Each row is a point. The window is the flat piece filled in between its corners: a triangle in 3 columns, a solid with four corners in 4, and so on. A path goes straight from each point to the next, and from the last back to the first. List the points from which the path goes on through the window.

Window (4 x 4):
-.45, -.03, -.01, -.31
.14, -.73, -.33, -.09
-.35, -.30, .24, -.23
.26, .56, .00, .00
Path:
(1): -.67, -.57, .07, -.10
(2): -.61, -.33, -.22, -.94
(3): .24, -.63, -.31, -.35
(4): -.15, -.62, -.21, .37
(5): -.37, -.19, .00, .15
(6): -.11, -.05, -.07, -.53
(7): .16, .39, .06, -.40
(8): -.06, .25, -.08, .36
(9): -.31, -.64, -.15, .05
(10): -.04, -.42, -.03, -.55
(11): -.11, -.31, -.10, -.38
(12): -.24, -.44, -.27, .31
Through the window after points: 3, 5, 7, 11

Window (8 x 8):
-.78, -.37, .94, -.02, -.47, -.03, .19, -.15
.77, -.66, .69, -.37, .39, .30, .22, -.29
-.32, .41, -.63, -.10, .20, .44, .09, .29
-.40, .56, -.16, -.15, -.16, -.70, -.93, .43
.49, -.71, .44, .19, -.29, -.07, .54, -.17
-.06, .18, -.37, .26, .16, .63, -.68, -.13
.00, .36, .47, .26, .69, -.74, -.05, -.02
-.54, .06, -.82, -.10, .73, .13, -.50, -.37
Path:
(1): .00, .54, .45, -.22, -.03, -.44, .17, -.34
(2): -.17, -.37, .40, .25, .40, -.36, .02, .23
(3): -.14, -.22, .21, .20, .52, -.16, -.06, .31
(4): .03, .35, .01, .05, .21, -.25, -.06, -.37
(5): .04, .29, -.19, -.38, .02, .46, -.07, -.77
(6): -.32, -.76, -.44, .35, .57, .03, -.37, .51
(7): -.46, -.29, .48, .11, -.10, -.20, -.24, .29
(8): -.41, .30, .27, -.20, -.18, -.12, .01, -.32
(9): .04, .67, -.15, -.38, -.04, -.14, -.27, -.57
(10): -.43, -.06, -.12, .24, .23, -.24, -.68, .49
(11): -.09, -.39, -.02, .28, .18, -.01, .00, .23
(12): .00, .11, .19, -.28, -.09, -.01, .19, -.52
Through the window after points: 3, 7, 9, 11

Window, 11 rows:
-.12, -.24, -.52, -.22, -.94, .25, .13, -.01, .21, .10, -.13
-.02, .90, -.39, -.06, -.08, .05, -.01, .29, -.26, .45, -.32
.48, .23, -.08, .01, .68, .32, .47, .43, .13, -.49, .30
.04, -.15, -.07, .21, -.22, -.18, .13, -.48, -.39, -.22, -.14
.00, .13, -.01, -.37, .19, .33, .01, .11, -.44, .38, -.04
.15, -.10, .18, .37, -.05, -.02, -.19, -.05, .04, .05, -.40
.16, .30, -.21, .37, .06, -.25, -.65, -.37, .07, -.33, -.15
.18, -.18, .24, -.23, -.24, .12, .10, -.46, .30, .13, -.45
-.39, -.49, .60, -.29, .26, -.62, -.06, -.24, .16, .29, -.26
-.44, .27, .38, .01, .19, -.20, -.14, .16, -.20, -.58, .18
-.26, .21, -.47, .60, .01, .51, .30, -.45, -.39, -.34, .30
Path:
(1): .18, -.06, .53, .38, -.07, -.13, -.14, -.23, .12, .19, .34
(2): -.08, -.11, -.01, .05, .04, -.09, -.08, -.03, -.04, -.01, -.57
(3): -.38, -.14, -.50, -.03, .12, .14, .06, .16, -.16, -.48, -.54
(4): .14, .35, .20, .12, -.14, -.11, -.01, -.17, -.05, .33, .37
(5): .17, .28, .10, .20, .27, .03, .04, -.04, -.09, -.10, .17
(6): -.24, .20, -.05, .07, .54, .12, .08, .11, -.19, -.62, -.55
(7): .11, .25, -.44, .02, -.07, .30, -.24, -.10, -.12, -.34, -.63
(8): .11, .23, -.02, .49, -.29, -.10, .21, -.27, -.22, .08, .65
Through the window after points: 1

Window, 12 rows:
.07, .39, -.24, -.06, .30, -.41, -.26, -.33, .13, .02, -.17, .42
.12, .43, -.15, .15, -.21, .19, .27, -.18, .02, -.46, .11, -.09
.23, .18, -.24, -.12, .23, -.11, -.13, -.57, -.42, .20, -.57, -.07
-.37, -.47, -.04, -.41, .01, -.47, .57, .26, .59, -.28, -.05, .00
.63, -.40, -.81, -.29, .09, -.42, -.56, -.50, .13, .34, -.12, .28
.02, .05, .11, .14, -.04, -.22, -.15, .55, .53, -.36, -.26, -.29
.94, .25, -.49, -.52, .29, -.42, .03, -.42, -.24, .47, -.30, .33
-.16, .07, -.05, .03, .30, .42, .01, .46, .14, -.40, -.07, .09
-.13, -.29, .61, -.10, -.21, -.03, .06, .25, .26, -.33, .46, .01
-.11, -.04, .33, .63, -.17, .22, .46, .22, .23, .06, .31, .06
.23, .26, .03, -.13, -.08, .34, -.05, -.35, .41, .23, -.15, .11
-.26, .37, -.05, .05, -.44, .21, -.10, .37, -.02, .06, .02, .07
Path:
(1): .02, .30, -.33, -.15, .36, .11, .06, .32, .24, -.13, .48, -.50
(2): .01, -.16, .26, .10, -.15, .00, -.09, .13, .15, -.27, -.50, .40
(3): .23, -.05, -.05, .06, .00, -.12, -.06, .00, .12, .09, -.34, .40
(4): -.25, .27, -.06, -.21, .10, .06, -.09, -.10, .29, .30, .42, -.37
(5): -.07, .21, .03, .05, .25, -.10, .08, -.13, .03, .09, .11, -.23
(6): .15, .08, -.02, -.11, -.13, .09, .08, .10, .07, -.21, -.33, .22
(7): .05, .07, .05, .07, -.16, -.10, -.06, .06, .10, -.13, -.34, .43
(8): -.03, .09, -.14, -.16, .24, .04, .03, -.03, .20, .19, .23, -.27
(9): -.10, .04, -.02, .02, -.01, .00, -.04, .16, .38, -.08, .19, -.15
(10): -.19, -.10, .03, .05, -.24, .02, .15, .05, .20, -.43, -.33, .22
(11): .06, -.25, .20, .09, -.38, .12, .01, .14, .08, -.18, -.51, .31
(12): -.06, .18, -.28, -.16, .27, -.10, .18, .17, .29, .04, .53, -.41
Through the window after points: 1

Window:
.89, .60, .06, -.21, -.31, .56, -.48, .43, .07, -.20, -.17, .28, -.05, .37
.38, -.76, .09, -.04, .09, -.45, -.73, .16, .56, -.01, .02, .46, -.05, .43
-.06, .45, .02, .38, .54, -.30, .10, .51, -.10, -.37, -.05, -.24, -.20, .05
-.44, .03, -.08, -.07, .94, -.58, .25, .34, .17, -.12, -.20, .75, -.13, -.33
-.55, .33, -.08, .54, -.04, -.35, -.45, -.22, -.39, -.33, -.48, .14, .39, .04
-.24, -.20, .12, -.13, .35, -.83, -.22, .01, -.31, .46, .04, -.19, -.10, -.04
-.08, -.14, .41, -.22, .50, -.06, .30, .71, .20, -.02, -.14, .21, .28, .09
.03, -.14, -.13, -.13, .21, .12, .24, -.22, .07, -.02, .15, .05, -.67, -.20
.64, .09, -.50, .22, .37, .08, .13, -.33, -.03, -.26, .33, .47, -.05, -.04
.24, -.10, .41, -.30, -.17, -.62, -.72, .16, .19, -.10, .18, -.07, .04, -.11
-.26, .78, -.07, -.16, -.09, -.30, .42, -.08, .32, .24, .12, .07, -.16, -.13
.37, -.19, .81, .19, .92, -.10, -.53, -.72, -.24, -.13, -.35, .25, -.54, .16
-.11, -.12, -.50, -.15, .22, -.18, -.12, -.47, .26, -.02, -.21, -.48, -.15, -.08
.42, .20, .21, -.23, -.31, -.66, .05, .28, .18, -.38, -.41, -.42, -.42, .10
Path:
(1): .52, .01, .18, .46, .47, -.30, -.06, .20, -.03, .35, -.70, -.11, -.18, -.45
(2): .04, .01, -.09, .47, .28, -.10, -.16, .20, .21, -.13, -.12, .14, -.17, -.90
(3): -.09, -.07, .22, -.31, .40, -.31, -.16, -.16, -.11, .07, -.05, .16, .05, .69
(4): .07, -.01, .14, -.35, .46, -.05, -.08, .39, -.07, -.50, .30, -.05, -.11, .32
(5): .16, .20, .08, .22, -.04, -.44, -.19, .05, .07, .43, -.49, .14, -.04, -.16
(6): .20, .08, -.05, .14, .11, -.22, .14, .61, .30, .08, -.54, .08, -.15, -.34
(7): -.17, -.06, -.14, -.24, .21, -.30, -.19, -.15, .13, -.15, .28, .19, .01, .21
(8): -.34, .11, -.21, -.25, .19, -.14, -.04, -.14, .14, -.42, .27, .00, -.03, .30
Through the window after points: 4, 8
